Each row is a point. To make a cloud, some directions were put in groups of two or more. Within a group, all points are equally far from the middle, so they leave a hole (a ring in 2 directions, a hollow ball in 3). The other directions are filled evenly. Then the cloud was stretched, turned, moved and blurred a little. How many holes are there, and how many directions does each take, smallest first?

Cloud (22 x 3)
[[-47  20  29]
 [-16 -28  35]
 [-41 -14   1]
 [-20   3 -29]
 [-48  18  29]
 [-27 -40  -2]
 [ -3 -34  22]
 [-43 -12  15]
 [-26  15  -8]
 [ 17  -7  18]
 [  0  32  28]
 [-39 -15  -8]
 [  4  24  14]
 [ -9 -29  31]
 [  6  -1  50]
 [ 21  -9  -7]
 [  7   8  56]
 [-32 -12  56]
 [-16 -48  -2]
 [ -3  -4  62]
 [-26 -39   5]
 [-25 -22  43]]
Holes: 1 (2)

Cloud (21 x 3)
[[-35 -14  29]
 [  2  35  -9]
 [ 35  -1   9]
 [-27  24  12]
 [ -1  49   4]
 [-36  19   8]
 [ -7  -3 -69]
 [-35   2 -56]
 [ 17   7  50]
 [ 32  16   5]
 [-10 -10  64]
 [ 27 -27   8]
 [ -7 -13  37]
 [ 22   1 -10]
 [ -6 -59   4]
 [-36  29  24]
 [  0 -16  33]
 [  2 -35 -21]
 [-16 -12   1]
 [  5 -13 -48]
 [-36  20 -22]]
Holes: 0

Cloud (29 x 4)
[[ 15 -32 -36   7]
 [-18  26  11  31]
 [  7  26  18  31]
 [ 19  -4 -35  38]
 [-41 -29   5  19]
 [ 23 -13 -23 -32]
 [  3  42 -61   8]
 [-43 -33 -43  -7]
 [-22   5 -38  43]
 [-19 -47  10  17]
 [ 37   0  -3 -14]
 [ 17 -30  21 -25]
 [-28  21   9   1]
 [ 26  -9 -17  34]
 [ -7  -9 -35 -39]
 [  9 -18 -28 -40]
 [-49 -31 -26  13]
 [-56 -16 -11   5]
 [-29 -36  15  16]
 [-20  46   4  21]
 [  5   3 -58  14]
 [-20  52 -18   4]
 [  8  31  20  23]
 [ 32 -26 -18 -12]
 [ 14 -17 -29 -38]
 [-41  26 -16  16]
 [ 23 -43   3  -4]
 [  5  29 -55  -5]
 [ 10  21 -57  -3]]
Holes: 1 (3)

Cloud (27 x 4)
[[ -4  -3   3  45]
 [ 35  -4 -20  38]
 [-28  -7  43  12]
 [ 16 -49  -9 -23]
 [ 43  -4 -27 -15]
 [  4  45  10   8]
 [-27 -41 -15  -9]
 [-14  16  31  26]
 [-42 -32  18 -10]
 [ -3 -25 -39  -6]
 [-31  -7 -21 -18]
 [ 15 -34  23 -41]
 [-38 -15  22 -29]
 [ 44 -11   3  35]
 [-28 -10  22 -39]
 [ -6  23 -28  20]
 [ 52  11  12  15]
 [-30 -46  -5  -5]
 [ -4  27  -4 -34]
 [ 22  11  -2 -40]
 [-10 -58  14  19]
 [-17 -46  18  27]
 [ 24 -32  49  -7]
 [-21 -56   6   7]
 [ 20 -56  28  -2]
 [ -8  -9  58 -12]
 [ 53  13   7  13]]
Holes: 2 (2, 2)
